Rows are points. The ring and each string are closed loops that go straight from each point to the next, and from the last back to the first. Before rounding, they use only three directions, however many columns there are. Count how often each string passes through the ring. Passing back the other way cancels.

Ring:
[[ -8 -18 -12]
 [  2   7 -31]
 [ 11  27 -36]
 [ 12  36 -24]
 [  7  33  -9]
 [ -3  16  16]
 [ -9  -3  29]
 [-12 -24  34]
 [-13 -35  28]
 [-12 -34  11]]
String, 26 rows:
[[ 16 -15   6]
 [-19 -14  19]
 [ 20 -33  12]
 [ 16 -53  19]
 [-21 -49  22]
 [-37 -36  16]
 [-38 -16   9]
 [-18 -13   3]
 [-52 -17  10]
 [-41 -34  12]
 [ -3 -57  13]
 [ -4 -54  19]
 [-41 -42  34]
 [-46 -21  30]
 [ -6 -11  10]
 [ 11 -24  17]
 [  6 -31  38]
 [-15 -18  48]
 [-48   5  45]
 [-30   7  24]
 [  3  -3  12]
 [-13   3  11]
 [-40   9  31]
 [-40  -2  56]
 [ 11 -26  41]
 [ 26 -31  24]]
Times through: 1
String:
[[-42 -16  23]
 [-45 -43  39]
 [-13 -56  31]
 [ 22 -54  13]
 [ 28 -29  -1]
 [-29  -2   3]
 [-39  -2  -1]
 [  5  -9 -11]
 [ 39 -16 -23]
 [ 19   2 -42]
 [ -7  25 -54]
 [-27  27 -30]
 [ -5   5  -7]
 [ 32  -3 -25]
 [ 41  -3 -44]
 [  4   2 -44]
 [-30   2 -23]
 [-28  -3  -7]
 [-49 -13   1]
 [-36 -33  10]
 [  2 -60  17]
 [ 31 -49  11]
 [  6 -21   8]]
Times through: 0

Ring, 9 rows:
[[-20  -3   7 -28   4  -9  -9  14]
 [-36  -4   1 -35   4  -8  -6  14]
 [-35  -7  -9 -22   6  -2   0  10]
 [-21  -9 -15  -2   8   4   5   5]
 [  4  -8 -14  24   6  11  11   2]
 [ 26  -4  -6  38   1  14  15   3]
 [ 35   0   5  35  -2  11  12   6]
 [ 21   0  10  13  -1   2   2  10]
 [  5  -1  10  -5   2  -4  -5  12]]
String:
[[ 16   0   2  21  -3  11  14   8]
 [  3  -7  -6  10   6   3   1   5]
 [ 29  -6  -4  35   5   9   6   2]
 [ 60   3  10  56  -6  17  18   6]
 [ 50   7  17  41 -10  14  19  11]
 [ 39   6  17  28  -8  10  13  12]
 [ 17   1  10  11  -3   5   7  11]
 [ -1  -7  -3   2   7   0  -3   7]
 [  2  -7   1  -2   8  -5 -11   7]
 [ -4  -6  -2  -1   6  -1  -3   8]
 [-11  -7   0 -14   9  -8 -13   9]
 [-25  -4   9 -38   7 -16 -19  15]
 [-35  -2  11 -48   4 -16 -16  18]
 [-33   2  13 -43  -2 -10  -5  20]
 [-17   1   7 -18  -2  -1   3  15]
 [-14  -6  -3  -9   5  -2  -2   9]
 [-42  -8  -6 -35   9  -9  -9  11]
 [-55  -5  -4 -46   5  -7  -4  15]
 [-38  -3  -3 -28   2  -1   4  13]
 [-18  -3  -2 -10   1   3   6  11]
 [-11  -6  -6  -2   6   1   1   7]
 [-25 -14 -20  -4  14   0  -4   2]
 [-13 -11 -14   2  11   1  -2   3]
 [ -9 -10 -14   7   9   4   1   3]
 [ -3 -14 -24  25  12  10   6  -3]
 [ 16  -8 -17  41   4  18  19  -1]
 [ 20  -2  -4  33  -2  16  20   5]
 [ 34   1   0  45  -6  20  25   5]]
Times through: 4
